Every row gives one point. Each copy is the shape, with its points in the same order, stretched, turned, moved and blurred by noise. Say if it was mirrored as well.

Shape, 8 rows:
0:  0.032 -0.034 -0.016
1:  0.003  0.003  0.005
2:  0.026 -0.032 -0.029
3:  0.003  0.119 -0.010
4:  0.008 -0.031 -0.026
5:  0.003  0.007  0.002
6:  0.007 -0.029 -0.008
7: -0.010 -0.032 -0.034
Copy 1 (8 x 3):
0:  0.062 -0.031  0.010
1:  0.003  0.004 -0.012
2:  0.071 -0.015  0.014
3: -0.040  0.137 -0.112
4:  0.054 -0.006  0.035
5: -0.003  0.016 -0.008
6:  0.035 -0.017  0.025
7:  0.040 -0.001  0.050
Copy 1 is: mirrored
Copy 2:
0: -0.028 -0.022  0.037
1: -0.011 -0.013 -0.014
2: -0.006 -0.020  0.041
3: -0.006  0.081 -0.098
4:  0.007 -0.030  0.029
5: -0.016 -0.010 -0.027
6: -0.003 -0.032  0.014
7:  0.023 -0.036  0.024
Copy 2 is: only turned

Shape:
0: -0.020 -0.014 -0.024  0.016
1:  0.052  0.013  0.024  0.027
2:  0.035 -0.034 -0.022 -0.068
3: -0.046  0.028 -0.014 -0.050
4:  0.037  0.014  0.058  0.026
5:  0.000  0.022  0.042  0.031
6:  0.034  0.049  0.022 -0.003
7:  0.038 -0.024  0.016  0.015
8: -0.035 -0.035 -0.038  0.003
9: -0.003 -0.017 -0.043 -0.016
Copy 1:
0: -0.024 -0.015 -0.023  0.015
1:  0.019  0.053  0.023 -0.004
2:  0.024 -0.045  0.046  0.053
3:  0.019 -0.036 -0.005 -0.053
4:  0.010  0.065  0.043 -0.049
5: -0.002  0.046  0.015 -0.063
6:  0.043  0.039  0.003 -0.052
7: -0.004  0.027  0.034  0.021
8: -0.038 -0.043 -0.019  0.036
9: -0.002 -0.041 -0.017  0.045
Copy 1 is: only turned
Copy 2, 10 rows:
0:  0.016 -0.024  0.030  0.025
1:  0.006  0.082 -0.008 -0.037
2:  0.051 -0.036  0.006 -0.106
3: -0.055 -0.050  0.053 -0.019
4: -0.024  0.080 -0.039 -0.021
5: -0.038  0.053 -0.009  0.013
6: -0.041  0.069  0.029 -0.059
7:  0.033  0.032 -0.030 -0.025
8:  0.028 -0.063  0.027  0.038
9:  0.037 -0.042  0.045 -0.017
Copy 2 is: mirrored
Copy 3:
0: -0.011 -0.052  0.005 -0.007
1:  0.029  0.043 -0.057 -0.004
2: -0.017  0.004 -0.019 -0.093
3: -0.095 -0.004  0.015 -0.065
4:  0.011  0.043 -0.074  0.002
5: -0.015  0.015 -0.044  0.012
6: -0.020  0.073 -0.043 -0.032
7:  0.029 -0.002 -0.048 -0.010
8: -0.018 -0.084  0.019 -0.015
9: -0.015 -0.035  0.012 -0.040
Copy 3 is: mirrored
Copy 4:
0: -0.013 -0.014 -0.005 -0.033
1:  0.010  0.048  0.022  0.073
2: -0.056 -0.041  0.003  0.059
3:  0.020 -0.110 -0.028 -0.024
4:  0.021  0.064 -0.005  0.082
5:  0.039  0.030 -0.020  0.024
6:  0.034 -0.003  0.009  0.070
7: -0.026  0.046  0.006  0.063
8: -0.032 -0.035 -0.018 -0.048
9: -0.022 -0.047  0.002 -0.014
Copy 4 is: mirrored
